Each point is reached from the start by the listed moves, each made 0, 1 or 2 times, or once backwards (-1), plus a little noise. Say if it took an odd or an even number of moves. Then give how often each move was made.
In the rows, 128 means zero.

Moves:
(1): [156 147]
(2): [111 155]
Start: [130 128]
Points:
[ 69 163] -> odd (-1, 2)
[114 156] -> odd (0, 1)
[148 101] -> odd (0, -1)

Moves:
(1): [156 127 132 121 124]
(2): [136 150 116 127 135]
(3): [127 135 148 117 132]
(4): [135 133 123 163 136]
Start: [120 116 127 136 137]
Points:
[112 157 122 202 167] -> odd (-1, 1, 1, 2)
[ 79  82 121 120 124] -> even (-1, -1, -1, -1)
[204 183 140 168 166] -> even (2, 2, 2, 2)
[125 128 143 161 149] -> even (0, 0, 1, 1)
[126 105 130 206 146] -> odd (0, -1, 0, 2)

Moves:
(1): [138 126 127 110 103 140]
(2): [115 138 131 118 134 148]
(3): [126 143 132 104 123 111]
(4): [112 129 144 147  94 114]
(5): [149 144 147 130 162 131]
(6): [115 110 144 119 125 110]
Start: [126 129 136 132 121 122]
Points:
[138 111 181 133  70 131] -> even (2, 0, -1, 1, 1, 1)
[156 121  80 107  95 143] -> odd (1, -1, 0, -1, -1, -1)
[158 158 176 149 202 163] -> even (0, 1, -1, 0, 2, 0)
[124 199 150 116 195 153] -> even (-1, 2, 1, 0, 1, -1)
[ 94  93 129 201  78  93] -> odd (-1, -1, -1, 1, -1, 0)

Moves:
(1): [142 116 131 135 107 119 134 127 122]
(2): [142 121 127 120 135 144 133 144 126]
(3): [115 136 141 168 104 119 128 151 130]
(4): [136 127  92 156 129 120 133 153 123]
(5): [132 141 145 121 138 113 115 116 145]
(6): [136 112 144 139 137 137 105 106 137]
(7): [131 132 126 135 117 137 145 116 145]
(8): [113  98 135 124 143  93 127 146 137]
(9): [117 135 112 110 113 120 103 135 149]
Start: [136 115 129 130 156 128 131 140 118]
Points:
[120  50 132   7 181 101 101 162 197] -> odd (0, 2, -1, -1, 0, 0, 1, 2, 2)
[137  86 140  68 126 114 157 180 154] -> even (1, 2, 0, -1, 0, -1, 1, 1, 1)
[169 138  96 165 167 197 130 129 134] -> even (-1, 1, 0, 1, 0, 1, 1, -1, 0)
